Each point is reached from the start by the listed moves, each made 0, 1 or 2 times, or once backwards (-1), plus a little noise. Is the number of moves made odd or even? Then give how often each move was made.
(in the rows, 128 means zero)

Moves:
(1): [ 85 149 100 139]
(2): [183 154 202 133]
Start: [135 127 132 122]
Points:
[ 92 148 103 132] -> odd (1, 0)
[152 171 178 139] -> even (1, 1)

Moves:
(1): [133 166 123 134 137 101]
(2): [130 118 117 126 134 138]
(3): [153 133 123 136 127 127]
(4): [128 125 156 109 164 152]
(5): [112  95 114  96  94 159]
(6): [181  85 122 112 154 116]
Start: [ 93 118 122 142 111 123]
Points:
[ 97 211  82 196  53  83] -> odd (1, 0, 2, -1, 0, -1)
[134  93  78 119  73  80] -> odd (1, -1, 0, -1, 1, 1)
[147 114  62 173  86 117] -> odd (0, 2, 2, -1, 0, 0)

Moves:
(1): [143 125 120 120 130 129 110 128 130 141 124]
(2): [118 124 134 129 127 120 131 135 127 121 127]
(3): [130 133 147 139 119 130 128 120 137 125 116]
(4): [133 123 135 117 144 131 106 142 130 122 128]
(5): [117 123 131 138 125 135 120 114 118 128 148]
(6): [139 127 126 139 116 149 124 130 123 139 148]
(7): [115 112 118 131 134 130 129 134 141 127 135]
(8): [104 131 137 123 113 133 111 128 127 130 120]
(9): [136 137 131 129 132 116 133 127 133 121 129]
(10): [120 138 121 145 138 112 116 128 117 141 133]
(11): [126 130 120 142 127 123 130 121 137 118 125]
Start: [126 136 123 133 127 128 129 135 119 122 120]
Points:
[ 90  78  82 180 141 139 137 138 120 108 208] -> even (0, 2, -1, 0, 2, 1, 2, -1, 0, 0, 1)
[100 122  83 171 125 161   7 150 127 190 157] -> odd (2, -1, 0, 1, 0, 2, 2, 2, 0, 2, 1)
[ 88 123  59 184 154 106  96 105 100 165 191] -> odd (1, -1, -1, -1, 2, 0, 2, 0, 1, 2, 0)
[128 142 107 169  99 140 148 117 120 129 137] -> odd (0, 0, 0, -1, 0, 1, 0, 0, 0, 0, 1)
[ 87 186 188 138 129  57  56 151 123 123  40] -> even (1, 2, 2, 1, -1, -1, -1, 2, 1, 2, 0)

Moves:
(1): [131 129 131 123 122 142 119 125 124 135 116 140 124 139 135 114 117 129]
(2): [135 127 134 129 129 129 139 130 136 146 125 132 139 127 131 129 129 129]
(3): [125 123 130 116 128 132 131 129 116 128 124 127 136 127 131 133 129 124]
(4): [132 125 128 126 133 126 132 134 124 134 125 119 118 125 127 123 131 137]
(5): [141 126 121 136 124 121 127 123 139 120 131 119 129 147 121 130 127 138]
(6): [131 121 133 128 126 129 129 130 131 125 127 126 119 133 123 137 127 124]
(7): [123 128 131 140 121 125 128 132 128 118 124 129 122 138 134 120 118 131]
(8): [133 135 148 125 133 119 128 126 124 133 128 130 145 129 130 133 128 124]
(9): [127 123 126 121 139 128 137 143 123 135 140 129 129 129 130 129 127 121]
(10): [132 134 124 119 140 127 131 139 122 121 126 125 128 125 125 140 117 121]
(11): [146 134 132 140 139 109  97 126 120 127 123 123 136 113 137 119 120 113]
(12): [124 137 125 130 128 131 127 116 126 114 130 104 130 129 128 136 113 112]
(13): [131 130 139 137 127 130 108 125 125 136 125 125 130 124 136 128 130 141]
(14): [124 134 127 130 131 129 133 116 129 114 128 127 133 137 134 129 139 129]
(15): [127 130 118 133 130 118 126 119 131 121 136 132 125 130 139 126 118 127]
(16): [132 134 119 129 133 120 130 129 117 122 141 125 121 120 129 135 137 123]
(17): [117 125 121 140 142 126 128 113 118 120 128 139 129 139 131 125 126 131]
(18): [133 127 126 132 122 141 126 122 132 123 141 135 129 111 139 116 117 126]
Start: [123 133 123 121 134 135 127 126 127 125 136 125 130 127 131 125 116 121]
Points:
[155 139  96 142 141 129 145 171 122  77 198  71  76  73 162 155  62  90] -> odd (-1, 1, 0, 1, 0, 2, 2, -1, 1, 2, 0, 1, 1, 0, 1, 2, -1, 2)
[168 160 151 161 192  95  90  82  76 107 120  96 141 121 187 144   7  81] -> odd (1, 2, 1, 2, 0, 2, 1, 2, -1, 2, 1, 2, 1, -1, 2, 1, 2, 1)
[103 122 123 135 149 147 137  76  93  70  95 167 118 194 188  77  38 125] -> even (2, 0, 2, 2, 0, 1, 2, 1, -1, 1, 0, 0, -1, 1, 2, -1, 2, 1)
[101 136 105 120 146 168 121  62  93  69 172 133 137 143 159 128 124  82] -> even (1, -1, 1, -1, 0, 1, -1, 0, 1, -1, 0, 1, 0, 2, 0, 1, 1, 1)
[132 158  55 159 135 147 154  52 150  68 171 110 153 175 157 116  71  97] -> even (1, 2, 0, -1, 2, -1, 0, -1, 0, 0, 0, 2, -1, 1, 1, 1, 1, 1)
[ 71 150  97 191 146 153 134  54  98  10 198 104 132 142 168 111 100  88] -> odd (-1, -1, 0, -1, 0, 0, 2, 0, 1, -1, 0, 2, 0, 2, -1, 1, 2, 2)
[149 128 112 138 172 166 149 107 118 135 164 135 134 119 147 152 101 159] -> even (0, 2, 0, 1, 1, 1, -1, 0, 0, 2, -1, 0, 2, 0, 0, 1, 2, 2)
[132 105 140 133  77 160 134 140 159 136 133 140 130 101 128 118 144 138] -> odd (-1, 1, 1, -1, 0, 1, 1, -1, -1, -1, 0, -1, 0, 0, -1, 0, -1, 1)

Moves:
(1): [128 132 123 129 125 125 146 136 136 135 128 116 128 139 131 141 147 136
 131 112 146 132 118 142 131]
(2): [139 136 136 126 126 126 128 129 132 123 143 124 125 134 136 132 126 134
 124 143 122 113 125 133 124]
(3): [ 98 144 121 126 120 106 116 107 124 132 129 118 137 143 128 134 124 139
 134 116 119 122 127 148 122]
(4): [130 134 126 124 146 118 116 122 123 127 126 133 120 125 129 118 122 125
 132 133 125 138 139 128 133]
(5): [125 120 136 123 146 136 137 119 137 130 126 128 129 107 131 124 130 123
 131 135 130 113 132 136 135]
(6): [123 133 119 133 139 132 133 119 136 130 135 128 126 120 135 127 133 117
 144 135 132 116 135 111 120]
(7): [118 126 129 105 134 110 124 132 117 142 140 142 127 153 129 132 137 138
 120 129 146 138 140 121 116]
(8): [131 134 121 128 136 124 134 134 127 141 138 142 137 125 123 131 120 134
 133 136 127 127 130 129 126]
(9): [112 141 123 124 114 133 112 131 149 127 127 113 134 138 146 125 133 138
 115 112 112 138 142 133 109]
(10): [123 110 140 120 119 129 115 120 133 143 119 118 115 121 115 137 143 125
 134 136 131 134 135 131 142]
(11): [123 126  97 128 118 136 136 129 123 134 133 129 142 118 143 107 125 135
 123 132 126 114 130 117 132]
(12): [119 122 136 124 132 115 130 136 125 124 143 118 120 125 109 111 123 141
 124 113 124 129 131 113 119]
(13): [126 129 130 129 130 127 131 127 131 130 118 120 146 109 132 129 129 132
 113 130 124 133 133 126 133]
(14): [125 130 118 129 136 133 120 136 130 128 114 121 120 122 130 141 136 126
 128 120 134 134 121 132 125]
(15): [139 125 132 127 151 134 129 131 123 121 126 115 123 133 126 143 142 127
 138 110 119 134 138 129 125]
(16): [135 143 123 126 116 132 134 131 138 134 133 141 124 123 127 129 132 131
 115 124 134 123 127 119 125]
(17): [116 121 115 124 126 114 131 148 129 124 140 143 139 112 119 128 129 138
 124 126 138 135 141 123 135]
(18): [124 121 132 140 118 135 117 126 138 130 112 130 138 134 120 131 135 135
 121 130 133 122 139 120 132]
(19): [136 130 130 125 126 131 126 129 128 135 138 122 136 127 129 140 118 122
 123 127 138 126 133 143 127]
(20): [143 107 138 130 130 127 136 135 131 129 132 142 137 128 128 111 141 125
 106 127 130 137 120 124 141]
(21): [125 126 126 120 128 133 135 117 148 139 150 119 134 118 116 141 137 148
 122 128 135 132 108 137 150]
(22): [124 132  97 120 123 127 121 146 138 125 128 129 135 143 111 125 121 117
 121 155 131 135 144 117 127]
(23): [121 129 125 137 136 127 127 135 124 128 131 135 119 133 136 134 126 128
 125 137 117 124 134 130 138]
(24): [124 128 148 131 138 140 123 127 113 134 129 133 132 133 116 132 136 127
 133 132 119 136 121 143 138]
Start: [125 125 125 130 135 118 142 112 128 143 120 127 106 120 118 113 113 129
 127 154 114 116 131 137 122]
Points:
[ 46 153  12 118 124 115 113  89 187 170 167  82 136  92 175 165 124 179
 115 181 170   7 189 126 112] -> odd (0, 2, 1, 0, 1, 2, 1, -1, 0, 0, 2, 0, 0, 2, 0, 0, 1, 2, 2, -1, 1, 0, 1, -1)
[180  86 127 156 206 125 127 103 118 149 100 155 110  72 138 128 158  83
 109 219  98 126 154  96 180] -> even (-1, 1, 0, 1, -1, 2, 0, 0, -1, 1, 0, -1, 2, 1, 1, 0, 0, 0, 0, 2, 0, 0, 1, 0)
[164  95 101 118 231 156 150 167 185 224  68 152 191 120  92 177 214  84
  76 203 184 147 239 159 160] -> odd (2, 0, 0, 1, 2, 1, 1, 2, 0, 1, 0, -1, 2, 1, 2, 1, 0, 2, 2, 2, -1, 2, 0, 1)
[ 18 163  22  93 187  72  66 113 176 160  64  44 128 235 137 235 189 112
 134 113 152 170 239 152  64] -> even (1, -1, 2, 0, 0, 2, 2, -1, 1, 0, -1, -1, 1, 2, 2, -1, 0, 1, 1, 0, 0, 2, 1, -1)
[157 101 206  70  78 125  99 109 169 170 120  66  47  82 110 105 138 163
  38  99 126 131 151  94  81] -> even (-1, 1, -1, 0, 0, -1, 1, -1, 1, 2, 0, 2, 1, 1, 0, 2, -1, 0, 1, 0, 0, -1, -1, -1)

Moves:
(1): [128 117 123 122 116 129 131 134 124 133 114 140 124 135 124 135 113 130
 124 114 130 130 143 123 128 130 131]
(2): [126 115 134 127 123 134 132 116 113 131 118 135 131 129 115 131 112 126
 136 127 131 132 126 130 122 125 126]
(3): [141 108 123 130 147 130 136 129 121 138 131 125 131 119 126 122 115 136
 142 129 132 138 136 123 125 133 112]
(4): [130 138 114 136 124 129 130 124 132 124 111 130 121 132 135 129 145 116
 129 135 138 132 112 141 132 134 146]
(5): [124 142 128 133 130 121 132 133 132 142 131 133 135 130 122 125 123 121
 116 116 137 129 129 128 134 133 133]
(6): [136 134 133 122 124 119 130 117 135 131 131 133 110 138 119 130 128 129
 118 142 130 122 132 129 140 131 117]
(7): [130 128 126 117 117 127 127 129 132 134 128 131 127 131 129 124 127 129
 135 121 127 133 143 129 124 126 131]
(8): [131 132 132 124 127 115 128 117 125 135 123 134 134 124 122 142 118 120
 122 140 130 137 125 115 121 123 140]
(9): [124 134 132 131 125 122 129 126 128 124 128 116 133 121 141 126 127 127
 122 131 134 123 122 128 134 131 130]
(10): [132 132 124 127 120 124 125 124 130 123 123 123 119 125 115 126 129 130
 126 125 129 133 125 117 117 127 132]
(11): [124 130 116 118 133 135 118 118 104 134 135 128 141 116 120 127 122 134
 128 128 148 126 126 115 131 138 123]
(12): [130 126 127 127 126 119 117 124 131 133 123 130 122 126 128 128 127 132
 131 124 137 122 129 137 126 132 123]
(13): [122 118 129 129 129 130 118 132 125 134 148 131 122 130 125 121 125 124
 121 125 122 128 133 124 128 134 123]
(14): [123 137 138 141 120 135 127 125 136 129 119 136 125 140 133 125 117 131
 126 128 131 141 138 129 125 127 126]
(15): [132 114 129 126 148 132 125 129 119 128 135 132 115 123 126 123 122 141
 128 117 121 120 129 124 127 132 139]
(16): [120 138 120 139 116 154 125 133 150 123 132 133 128 136 125 134 133 111
 130 135 137 128 142 136 135 101 139]
(17): [129 123 127 127 123 130 133 129 125 144 132 126 127 123 132 134 124 134
 130 124 132 129 136 137 122 126 125]
(18): [124 133 138 135 128 132 130 138 126 129 118 127 123 128 120 134 118 117
 129 137 122 132 134 123 122 129 126]
(19): [122 131 121 132 137 115 130 137 120 122 130 119 119 114 128 132 123 122
 119 119 129 130 120 133 129 133 125]
(20): [126 121 137 118 128 124 122 133 134 128 121 135 124 128 121 128 124 133
 116 131 121 126 135 137 123 123 123]
(21): [130 117 137 123 133 118 124 128 113 129 128 130 136 117 127 128 132 126
 128 123 132 135 122 114 141 120 135]
(22): [130 135 121 136 120 141 125 129 130 127 128 119 131 136 131 133 118 134
 128 127 135 125 133 136 132 123 133]
(23): [132 134 122 141 112 125 134 123 131 134 125 119 134 128 127 126 112 152
 137 133 131 119 138 133 128 106 129]
(24): [130 125 134 133 126 122 126 127 128 129 138 139 122 123 109 127 122 145
 136 126 129 127 142 120 126 139 129]
Start: [127 118 129 131 146 101 130 152 121 136 129 130 115 112 124 131 119 127
 107 124 118 113 133 133 127 125 131]
Points:
[155 128  90 128  98 105 144 100 133 239 159 114 130  86 105 110  95 127
 132 155 215 105 177 152 165  55 124] -> even (-1, 1, 2, 1, 2, 2, 2, 0, 2, 1, 1, 1, 1, -1, 0, 2, 2, 0, -1, 0, 1, -1, 2, -1)
[121  86 155 120  91  96 124 163  71 198 132 164 129 107 113 138  18 216
 150  95  91 112 249  62  82 124 144] -> odd (2, -1, -1, -1, -1, -1, 2, 1, 0, -1, 1, 0, 1, 1, 1, -1, 1, 2, -1, -1, 0, -1, 2, 1)
[125 187 140 110 118  51 124 104 136 205 109 149 109 102  83 164  52  68
  65 133 207 179 164 137 114 118  89] -> even (-1, 1, 1, -1, 2, 2, 2, 2, 0, 1, 1, 2, -1, 2, -1, 1, 1, 0, 2, 0, 0, 0, -1, -1)
[136  65 150  74 198  71 108 142  87 103 138 123 140  54  94  90 145 178
 127 116 102 127 113 101  89 171  60] -> even (-1, 0, 1, -1, -1, -1, 0, -1, 0, 1, 1, 0, -1, 0, -1, -1, -1, -1, 0, 2, 0, -1, -1, 1)
[ 89 132 198 162 124 118 114 128 131 133 122 130  25 150 101  96  57 133
  59 160  84  88 151 155 108 120 104] -> odd (-1, 2, -1, 0, 0, 2, 0, -1, 2, 1, 0, 0, 2, 2, 2, 0, 0, 2, 0, 1, -1, -1, 1, -1)
[125 143 141 185 129 137 154 155 120 178 105 128 139  72  54 146  69 137
 126 161 156 157 177 100 115  13 142] -> odd (-1, 0, 1, 0, 1, 0, -1, 0, -1, 2, 1, -1, -1, 1, 0, 2, 2, 2, 0, 1, 2, -1, 2, 0)

Moves:
(1): [134 137 118 131 134 123 134 140 118 124 137 134 118 133 121 142 130 129
 126 127 129 128 140 137]
(2): [129 129 122 135 141 117 147 133 138 127 122 136 123 124 126 132 119 128
 128 137 141 112 124 131]
(3): [124 122 126 138 129 134 122 117 125 121 132  99 123 114 124 120 127 131
 121 127 132 120 122 146]
(4): [141 131 114 120 120 130 123 109 123 128 139 132 123 123 123 121 143 125
 148 126 126 130 123 134]
(5): [128 142 138 136 113 122 141 117 118 131 132 122 125 125 108 129 139 117
 136 132 142 124 140 119]
(6): [130 117 126 131 136 127 126 132 134 137 147 128 117 138 139 131 125 122
 130 121 138 122 141 125]
(7): [122 118 130 121 124 139 138 138 117 127 112 131 130 153 130 139 128 129
 129 113 117 151 111 142]
(8): [134 112 146 111 112 138 138 137 137 119 134 132 124 120 117 143 114 132
 150 126 117 121 128 131]
(9): [133 125 132 125 133 124 134 132 144 119 135 123 129 117 121 125 116 139
 122 122 134 144 125 113]
(10): [130 116 130 127 120 129 121 134 120 138 123 133 133 135 117 136 139 123
 112 136 133 126 119 128]
(11): [139 129 121 140 136 123 135 130 125 127 132 132 134 123 143 121 144 131
 122 134 128 130 122 134]
(12): [130 131 134 117 118 128 130 122 124 135 131 129 123 134 125 139 119 129
 126 137 126 135 125 129]
(13): [116 115 111 114 118 136 123 155 132 132 128 122 120 134 126 132 135 138
 121 135 118 139 130 120]
(14): [130 131 132 123 140 132 139 122 131 126 135 125 123 117 133 121 125 125
 122 124 121 125 134 120]
(15): [130 135 129 116 134 116 133 136 132 149 116 126 124 127 123 127 130 144
 129 123 135 116 121 126]
(16): [124 139 116 132 126 147 129 137 137 125 131 121 116 131 124 123 125 137
 119 130 126 132 125 121]
(17): [138 144 117 133 131 137 132 120 123 153 116 130 130 132 147 151 139 130
 138 123 121 124 129 135]
(18): [138 127 120 148 125 112 134 128 122 132 126 123 124 129 130 125 135 121
 140 121 136 125 134 115]
(19): [122 131 128 132 124 136 126 135 120 133 128 134 132 132 130 134 126 124
 122 124 135 131 122 123]
(20): [123 123 108 133 111 122 129 135 130 133 121 127 135 132 132 126 132 131
 117 128 131 115 127 137]
(21): [128 126 122 129 132 130 131 130 127 132 131 129 133 129 127 113 125 147
 113 129 129 131 140 117]
(22): [138 124 121 125 139 129 135 136 126 130 133 118 136 127 123 124 124 115
 129 125 127 121 131 116]
(23): [136 136 131 130 129 130 123 139 127 132 114 137 117 124 135 126 129 114
 136 127 140 137 133 146]
(24): [141 132 136 130 126 132 130 113 127 111 118 112 119 131 130 140 124 131
 145 130 143 136 120 131]
Start: [128 135 126 138 135 120 110 130 119 131 122 132 124 133 138 132 141 128
 125 144 137 148 128 136]
Points:
[193 150  91 125 110 141 190 177  88 190  89  67  80 148  44 185 178 142
 137 139 180 144  71 191] -> odd (1, 1, 2, 1, 2, 0, 2, 1, 1, 2, 1, 1, 0, -1, 2, 2, 1, 0, -1, 0, 0, 2, 1, 0)
[112 129  95  58  88 143 124 160 111 165  79 181 130 207 168 187 122 150
 137 117  98 187  55 199] -> even (0, 0, -1, 1, -1, 0, 2, 0, 0, -1, 0, 2, 0, 0, 1, 0, 0, -1, 1, 2, -1, 0, 0, 0)
[198 177 194 119 136 185 215 187  83 173 133 163  53 201 141 242 116  34
 207 114 140 167 161 161] -> even (1, 0, -1, -1, 2, 2, 2, 2, -1, 0, 1, 2, -1, 1, 0, 2, 1, 0, 0, -1, -1, 2, 2, 0)
[188 193  67 181  38 170  86  79  94 132  71 114  63 110 150 149 249  76
 182 200 180 159  96 178] -> even (-1, 0, 0, 2, 1, -1, -1, 0, -1, 2, 1, 0, 1, 1, -1, 2, 1, 1, 0, 1, -1, -1, 2, 2)
